Each row is a point. The window is the flat piece filled in between its corners: a triangle in 3 columns, a solid with four corners in 4, and so on. A path goes straight from each point to the next, and from the last back to the first. After which points does the path pass through the window?
In the rows, zero is written as 128.

Window (3 x 3)
167,131,100
152,127,141
76,143,147
Path:
(1): 98,177,138
(2): 158,166,104
(3): 162,112,106
(4): 143,99,114
(5): 141,149,158
(6): 177,162,142
(7): 138,116,135
(8): 91,103,126
Through the window after points: 2, 4, 6

Window (4 x 4)
188,172,123,110
122,122,122,119
80,149,111,161
163,101,127,135
Path:
(1): 139,147,170,105
(2): 152,99,84,117
(3): 195,166,96,118
(4): 158,142,151,117
(5): 139,149,147,118
(6): 140,140,105,116
(7): 121,110,76,135
(8): 126,136,150,125
(9): 108,136,147,140
(10): 159,166,76,134
(11): 164,140,92,131
(12): 145,186,146,133
Through the window after points: 3, 7, 9

Window (8 x 8)
133,149,117,127,117,108,180,138
179,112,167,103,109,159,82,135
186,135,116,81,90,139,71,122
152,142,134,137,113,120,67,128
107,118,82,123,162,120,159,143
101,135,76,152,113,150,176,158
71,107,93,125,105,105,179,151
120,95,84,156,105,119,196,103
Path:
(1): 130,127,110,116,110,132,127,114
(2): 144,113,84,140,104,130,116,178
(3): 116,108,86,142,108,106,164,167
(4): 89,126,112,112,112,120,162,119
(5): 119,146,123,133,114,142,116,109
(6): 156,100,84,150,108,101,141,172
(7): 143,107,92,122,102,125,154,154
(8): 104,139,131,122,130,145,145,101
Through the window after points: 3, 5

Window (9 x 9)
118,154,131,104,134,100,149,170,133
110,167,102,82,170,139,121,131,118
97,90,150,113,45,88,143,93,219
140,183,145,169,127,114,175,157,209
100,115,126,133,165,113,103,131,131
113,128,85,113,102,109,122,118,121
154,124,121,119,161,166,119,160,122
70,83,143,132,119,170,103,111,97
123,140,147,119,147,135,91,117,90
Path:
(1): 122,138,160,122,159,108,164,115,127
(2): 116,99,127,109,131,119,165,103,142
(3): 120,131,136,117,106,119,121,146,163
(4): 136,178,106,144,93,105,89,166,180
(5): 122,118,131,99,158,110,185,118,132
(6): 130,156,143,154,139,115,178,139,180
(7): 130,192,128,143,107,131,106,172,193
(8): 91,125,109,129,94,146,83,160,152
(9): 107,112,145,124,148,133,142,112,110
(10): 91,98,140,124,113,130,133,105,127
(11): 94,108,134,125,101,143,103,126,147
(12): 119,155,122,137,128,136,118,146,156
Through the window after points: 2, 6, 8, 10, 12

Window (12 x 12)
133,93,135,37,146,104,142,93,136,192,104,82
103,144,94,74,102,123,168,153,180,106,156,76
101,159,80,62,157,124,153,137,156,91,152,129
125,138,187,139,127,114,127,106,131,85,117,142
128,122,129,117,124,164,121,147,115,33,113,118
151,118,145,155,141,145,117,121,105,75,177,123
121,116,158,111,136,109,119,180,109,78,162,145
124,120,135,134,131,150,180,132,119,198,106,123
73,70,104,78,143,114,126,100,156,185,119,95
130,141,152,145,90,124,115,116,64,91,133,148
100,128,121,88,161,114,104,124,137,183,108,64
165,121,127,142,101,143,108,124,140,159,100,145
Path:
(1): 95,151,127,83,129,142,137,130,158,105,153,112
(2): 137,120,96,104,140,96,148,130,116,108,117,130
(3): 137,90,104,132,133,81,143,109,148,116,109,108
(4): 105,153,164,63,120,166,124,137,121,152,125,120
(5): 111,123,131,77,134,140,136,129,143,156,123,113
(6): 136,118,104,104,116,65,140,114,134,140,85,74
(7): 123,128,101,110,159,95,141,137,124,134,128,91
(8): 111,121,138,77,113,126,138,128,150,150,142,117
(9): 109,113,170,109,122,153,103,116,140,159,120,105
(10): 122,129,90,116,140,97,165,128,103,131,120,122
(11): 116,123,113,128,140,108,148,134,110,86,106,110
(12): 113,144,132,100,100,178,110,143,159,114,179,133
Through the window after points: 1, 9

Window (14 x 14)
133,114,151,138,106,153,167,125,121,156,146,95,147,132
136,141,126,150,153,101,150,115,102,148,137,111,126,160
154,109,139,129,127,156,90,150,93,101,147,110,114,125
98,149,84,103,139,151,155,121,118,145,120,137,107,163
146,126,77,130,146,170,172,71,172,142,73,112,160,137
125,131,135,128,141,99,154,170,94,118,113,117,143,141
144,155,101,118,119,152,141,112,154,83,140,100,137,149
109,130,148,156,141,140,162,115,127,128,134,121,105,123
108,121,129,88,175,154,151,249,200,175,110,121,90,185
92,120,148,137,140,152,77,127,111,136,141,139,143,134
108,123,130,108,114,115,126,100,129,159,134,141,114,122
142,161,181,130,127,158,120,132,128,138,114,120,125,128
143,135,119,140,138,137,171,131,131,121,139,158,125,166
119,126,149,98,157,152,136,106,118,123,158,134,122,135
Path:
(1): 123,159,132,125,137,136,122,126,124,155,169,128,148,84
(2): 122,138,113,121,150,154,142,131,126,145,139,117,131,123
(3): 119,117,156,115,109,141,140,132,136,118,123,134,117,163
(4): 110,113,168,118,138,139,146,96,125,123,100,121,138,173
(5): 146,141,122,141,137,142,143,174,143,149,150,115,117,112
(6): 141,141,107,133,158,144,150,127,139,143,128,130,142,122
(7): 113,112,135,113,118,157,154,92,144,130,95,103,120,176
(8): 116,122,152,116,115,124,156,109,123,107,119,124,111,183
(9): 127,143,115,141,151,143,153,128,136,176,133,120,149,117
(10): 150,155,102,157,141,147,123,149,120,148,169,99,134,101
(11): 119,98,157,102,128,136,132,115,108,112,108,134,112,173
(12): 133,114,151,132,112,152,139,97,139,123,102,103,128,183
(13): 132,148,120,119,151,136,161,148,127,138,135,128,122,126
(14): 134,157,109,126,149,153,132,141,131,134,158,120,146,123
(15): 134,136,141,125,124,145,143,121,136,121,117,112,122,151
(16): 115,115,138,136,138,145,143,127,122,119,115,123,112,162
Through the window after points: 6, 10, 14, 16

Window (14 x 14)
128,155,152,125,108,118,134,158,108,158,176,118,162,165
110,163,76,143,145,148,141,58,174,154,161,128,111,110
202,131,144,82,159,154,105,124,103,103,143,131,134,82
126,164,123,128,111,118,176,118,81,171,106,103,147,137
103,124,102,172,152,135,144,76,127,137,156,189,124,128
168,98,131,92,160,147,92,91,116,106,98,110,77,131
148,111,144,112,119,154,109,128,100,70,138,113,102,83
194,131,117,54,109,132,129,104,131,71,131,143,108,122
152,144,100,65,152,114,102,130,90,97,158,125,109,100
147,190,122,149,156,119,175,155,92,122,121,74,148,167
75,121,94,105,171,147,166,82,180,127,146,158,142,105
95,146,82,153,144,98,132,78,200,148,117,166,135,101
160,129,111,90,122,150,87,99,97,85,121,117,156,129
94,160,114,138,144,178,115,121,136,138,132,183,110,116
Path:
(1): 134,98,50,127,113,166,135,119,136,99,118,105,104,95
(2): 136,145,95,126,130,144,142,124,133,133,134,129,124,121
(3): 112,157,159,112,138,129,122,58,88,131,133,120,137,117
(4): 143,160,128,100,132,124,131,99,127,108,137,129,130,123
(5): 154,131,93,106,141,143,145,122,126,110,133,125,117,128
(6): 150,108,94,130,129,166,127,130,133,130,129,114,121,116
(7): 128,144,137,109,142,145,113,107,115,102,134,146,108,107
(8): 138,150,176,83,148,117,104,88,129,124,153,173,141,122
Through the window after points: 2, 4, 6

Window (14 x 14)
159,120,145,148,119,169,135,153,170,165,172,99,132,139
139,91,148,136,166,143,118,140,150,159,96,138,128,119
123,141,157,136,139,160,249,106,82,103,127,138,61,139
137,89,134,124,121,98,116,132,179,147,153,116,108,170
76,93,98,111,115,147,95,182,153,164,124,158,137,149
150,166,127,124,128,151,76,136,156,161,93,142,121,159
170,111,116,155,83,99,160,165,173,148,136,125,146,123
133,106,112,133,128,142,93,148,118,136,107,95,160,166
80,103,104,131,109,120,100,163,138,192,101,93,98,122
155,156,121,126,185,122,217,129,94,122,174,131,83,116
147,129,178,115,107,111,99,160,157,125,159,114,143,110
160,145,126,167,177,187,153,111,74,67,129,153,31,118
122,129,134,161,124,119,185,81,118,139,181,141,121,106
132,90,132,126,108,130,91,165,98,198,121,148,113,155
Path:
(1): 111,132,167,157,137,130,135,171,137,147,124,135,116,140
(2): 172,110,85,109,103,142,131,79,119,160,163,124,119,126
(3): 129,135,99,89,122,168,154,118,124,133,130,117,101,121
(4): 140,116,159,180,160,104,147,159,117,131,150,143,113,147
(5): 115,127,145,185,164,126,127,147,109,130,129,129,97,137
(6): 180,104,116,84,129,184,144,111,136,126,115,146,96,116
(7): 138,92,123,101,130,169,171,114,100,128,121,123,123,142
(8): 123,149,146,160,133,128,159,143,121,129,127,125,92,145
(9): 122,148,159,203,125,108,149,129,145,136,151,135,121,144
(10): 145,93,94,85,123,151,168,107,105,145,152,132,105,94
(11): 136,101,115,104,115,138,115,134,149,152,129,113,110,123
(12): 122,126,149,150,125,120,117,160,131,145,135,120,129,144
(13): 125,124,138,153,133,132,133,148,123,144,121,129,116,157
(14): 150,108,101,103,124,155,127,114,136,155,126,124,106,131
(15): 144,110,115,107,112,149,103,153,139,148,126,110,118,134
(16): 118,125,129,159,137,121,99,149,153,167,125,138,144,146
Through the window after points: 1, 3, 5, 7, 9, 11

Window (14 x 14)
93,130,114,141,191,105,119,164,102,111,131,84,89,120
165,135,131,124,113,135,136,161,127,111,145,131,197,133
135,94,149,148,121,104,109,166,111,128,103,77,69,135
124,105,128,75,162,110,120,125,136,74,122,77,63,125
112,107,149,122,141,103,172,160,95,93,102,130,86,131
112,103,166,158,154,65,136,105,137,104,115,92,96,127
125,74,88,134,116,134,117,159,129,119,119,173,191,141
129,88,130,73,126,98,150,163,138,170,164,149,179,115
151,135,113,125,129,124,116,191,174,126,132,189,156,155
90,111,161,133,139,82,81,164,91,56,127,117,66,105
156,106,124,92,155,142,126,118,101,162,162,182,139,106
81,132,124,127,119,91,126,117,91,115,149,94,60,150
147,76,126,156,124,145,143,186,154,105,181,159,162,151
121,115,109,135,101,146,150,154,153,148,145,156,149,80
Path:
(1): 128,113,142,118,152,136,130,143,139,121,141,125,136,134
(2): 119,96,111,134,104,82,121,159,115,120,147,126,111,115
(3): 128,102,88,143,129,92,148,167,111,115,150,127,136,129
(4): 118,121,181,125,135,128,112,147,164,110,113,130,115,135
(5): 74,147,144,140,133,168,140,155,137,139,121,140,160,128
(6): 154,90,113,114,145,85,114,132,100,99,146,119,79,127
(7): 155,107,118,139,134,109,128,156,127,113,128,141,111,114
(8): 84,123,157,92,133,129,120,172,127,143,135,109,144,173
Through the window after points: 7

Window (14 x 14)
122,162,150,183,160,189,125,84,158,116,124,123,128,149
141,133,135,178,136,170,106,119,132,162,156,112,63,111
114,173,111,173,192,155,131,114,116,186,75,116,124,90
109,217,95,131,92,171,138,72,149,149,84,134,84,141
153,125,106,125,59,88,75,111,68,156,113,119,124,100
173,121,146,83,188,93,87,126,122,115,110,112,73,106
115,131,146,130,86,73,84,92,107,135,183,106,119,118
152,177,135,133,155,153,127,136,157,129,143,146,135,118
127,178,117,192,138,104,140,167,103,139,112,124,151,157
105,117,157,146,140,124,156,152,112,94,111,104,141,74
174,168,124,139,81,149,126,114,169,171,85,62,93,114
128,177,43,138,119,107,98,125,162,124,89,110,116,147
126,109,114,147,122,119,166,111,87,122,168,105,139,116
160,120,118,158,107,69,141,141,163,135,113,147,128,140
Path:
(1): 129,132,119,136,107,122,116,121,135,146,119,111,113,136
(2): 114,143,129,149,129,143,114,127,135,161,115,114,114,136
(3): 170,160,109,184,131,130,129,112,116,107,148,117,101,104
(4): 160,186,119,164,116,85,106,92,149,95,131,95,116,98
(5): 122,112,99,132,125,136,129,152,114,189,89,151,126,142
(6): 113,147,143,125,125,136,105,146,142,170,126,124,126,177
(7): 151,142,112,171,134,107,127,116,118,117,125,113,123,95
(8): 155,173,122,164,115,123,116,99,124,114,111,104,117,98
(9): 111,140,120,121,135,132,114,144,153,175,101,119,105,144
(10): 127,147,129,136,141,159,112,120,142,141,115,110,118,144
(11): 156,182,130,193,153,97,145,117,125,103,135,148,132,104
(12): 142,161,133,181,146,158,129,87,147,117,126,129,106,114
(13): 100,147,140,123,139,161,110,148,145,151,112,99,161,182
(14): 123,116,112,131,84,152,107,142,117,184,106,115,153,150
(15): 162,164,113,147,116,80,96,93,94,121,118,114,85,76
(16): 144,165,109,143,115,119,122,93,121,127,132,119,113,96
Through the window after points: 2, 4, 10, 12, 14

Window (14 x 14)
133,145,117,187,139,119,148,40,117,95,132,121,105,99
147,127,146,130,102,72,128,143,125,110,103,98,98,118
79,118,76,132,139,107,195,108,117,163,158,133,195,133
92,77,116,127,115,134,157,97,102,168,110,134,107,86
92,102,173,180,121,153,139,103,148,80,138,147,189,123
117,134,91,122,151,136,162,193,139,129,126,113,157,176
157,103,175,131,130,98,193,116,88,85,146,120,93,129
132,170,100,110,166,100,122,95,157,139,75,128,134,107
119,161,110,77,113,92,147,107,168,112,130,130,77,165
76,188,170,149,105,118,133,162,150,84,126,133,98,90
100,127,112,111,108,164,132,140,104,110,129,160,183,164
173,143,137,153,133,146,123,121,131,160,111,141,147,132
153,139,174,115,119,154,119,132,107,129,110,86,126,153
104,146,121,127,167,164,75,88,98,141,169,164,125,181
Path:
(1): 116,117,94,129,136,124,153,96,129,127,145,127,144,118
(2): 93,165,146,178,133,104,175,98,101,145,111,136,148,134
(3): 92,135,165,174,115,111,140,105,129,128,124,131,115,138
(4): 150,151,103,104,148,149,139,124,140,85,124,131,159,92
(5): 137,102,99,113,116,115,60,138,127,72,141,138,152,91
(6): 89,170,146,146,144,169,186,99,118,185,114,140,138,194
(7): 97,148,144,160,124,113,132,117,110,124,118,141,132,134
(8): 163,106,145,103,120,152,166,133,182,65,150,94,114,84
(9): 101,108,108,104,136,130,118,126,110,104,160,123,150,108
(10): 104,133,132,157,129,129,166,113,135,135,125,138,158,142
(11): 119,146,150,145,105,118,156,122,129,115,114,134,137,157
(12): 115,127,118,131,141,130,148,128,125,118,135,117,130,93
Through the window after points: 1, 3, 7, 9
